Every row gives one point. The points of each table are mixes of a few directions, plus a little noise. How many directions does each table use, and how many do they share? Where both have some left over, give the other angles between the two spaces (their principal angles), to ten degrees, smallest first.

First (5 x 3):
[[-0.06  0.24 -0.50]
 [ 0.11 -0.44  0.89]
 [-0.16  0.65 -1.30]
 [ 0.48 -2.02  4.16]
 [-0.35  1.58 -3.25]]
Second (4 x 3):
[[ 3.84 -1.29  1.06]
 [-2.26  0.31  0.35]
 [-1.19 -0.09  0.72]
 [-0.39  1.06 -2.12]]
Directions: first 1, second 2, shared 1

First (7 x 8):
[[-1.70  2.43  1.77  0.06  2.31  1.43 -1.77 -2.88]
 [-0.67  0.40  0.00  0.29  0.61  0.59 -0.63  0.29]
 [-2.66  0.14 -0.99  1.45  1.49  1.94 -1.85  2.07]
 [-0.68 -3.84 -1.49  0.71 -2.00 -1.26  1.83 -0.95]
 [ 1.90 -0.07  0.77 -1.05 -1.02 -1.40  1.32 -1.62]
 [ 3.79  3.13  1.12 -1.80 -0.01 -0.50 -0.02  2.53]
 [ 0.03 -2.24 -1.15  0.37 -1.35 -0.78  1.13  0.53]]
Second (7 x 8):
[[ 0.71  1.86 -2.11  0.54 -2.33  0.93  2.81 -0.05]
 [-0.72 -0.15  0.20  0.55  1.79  0.69  0.65 -1.01]
 [ 1.80  0.42 -2.68  1.47  2.42 -2.03 -0.60 -0.41]
 [-0.43 -0.42  2.01 -1.62 -2.95  1.21  0.93  1.46]
 [-0.56  0.21  1.26 -1.54 -4.24  0.13 -1.55  1.17]
 [-2.41  0.08  0.70  0.77  1.89  1.16 -0.88 -2.38]
 [ 1.64 -1.99  0.62 -0.16  3.40 -2.09 -1.33  1.20]]
Directions: first 3, second 4, shared 1; angles 80, 90

First (8 x 12):
[[ 0.14 -0.56  0.49 -0.96 -0.44 -0.72 -0.30 -0.49 -0.85  0.08  2.12  0.49]
 [-0.32  1.16 -1.04  1.94  0.88  1.42  0.62  0.93  1.76 -0.12 -4.30 -0.95]
 [ 0.39 -1.44  1.31 -2.41 -1.14 -1.80 -0.77 -1.13 -2.18  0.15  5.36  1.20]
 [ 0.10 -0.18  0.23 -0.44 -0.21 -0.31 -0.14 -0.21 -0.37  0.04  0.98  0.21]
 [-0.44  1.40 -1.29  2.35  1.08  1.77  0.72  1.10  2.10 -0.17 -5.22 -1.18]
 [ 0.11 -0.44  0.40 -0.76 -0.38 -0.58 -0.21 -0.38 -0.71  0.06  1.70  0.36]
 [ 0.36 -1.35  1.18 -2.21 -1.04 -1.68 -0.67 -1.05 -2.04  0.15  4.96  1.08]
 [-0.43  1.49 -1.32  2.49  1.14  1.85  0.78  1.20  2.25 -0.16 -5.53 -1.22]]
Second (9 x 12):
[[-0.19 -0.40  0.94 -2.15  0.84 -0.50 -0.48 -0.52  0.17 -0.20 -0.72 -0.12]
 [-0.53 -1.17  2.64 -6.23  2.43 -1.50 -1.40 -1.43  0.47 -0.60 -2.05 -0.33]
 [ 0.00 -0.05  0.12 -0.29  0.13 -0.06 -0.06 -0.06  0.04 -0.02 -0.08  0.00]
 [ 0.59  1.27 -2.93  6.87 -2.61  1.67  1.53  1.61 -0.53  0.64  2.27  0.36]
 [-0.16 -0.35  0.81 -1.90  0.73 -0.45 -0.43 -0.47  0.11 -0.19 -0.64 -0.11]
 [ 0.00 -0.02  0.06 -0.15  0.08 -0.02 -0.04 -0.03  0.01 -0.01 -0.04  0.01]
 [ 0.35  0.77 -1.75  4.11 -1.54  0.99  0.90  0.96 -0.34  0.42  1.37  0.21]
 [ 0.44  0.97 -2.17  5.10 -1.96  1.23  1.17  1.17 -0.42  0.47  1.67  0.27]
 [-0.45 -1.02  2.28 -5.33  2.07 -1.29 -1.21 -1.23  0.45 -0.49 -1.76 -0.27]]
Directions: first 1, second 1, shared 0; angles 80
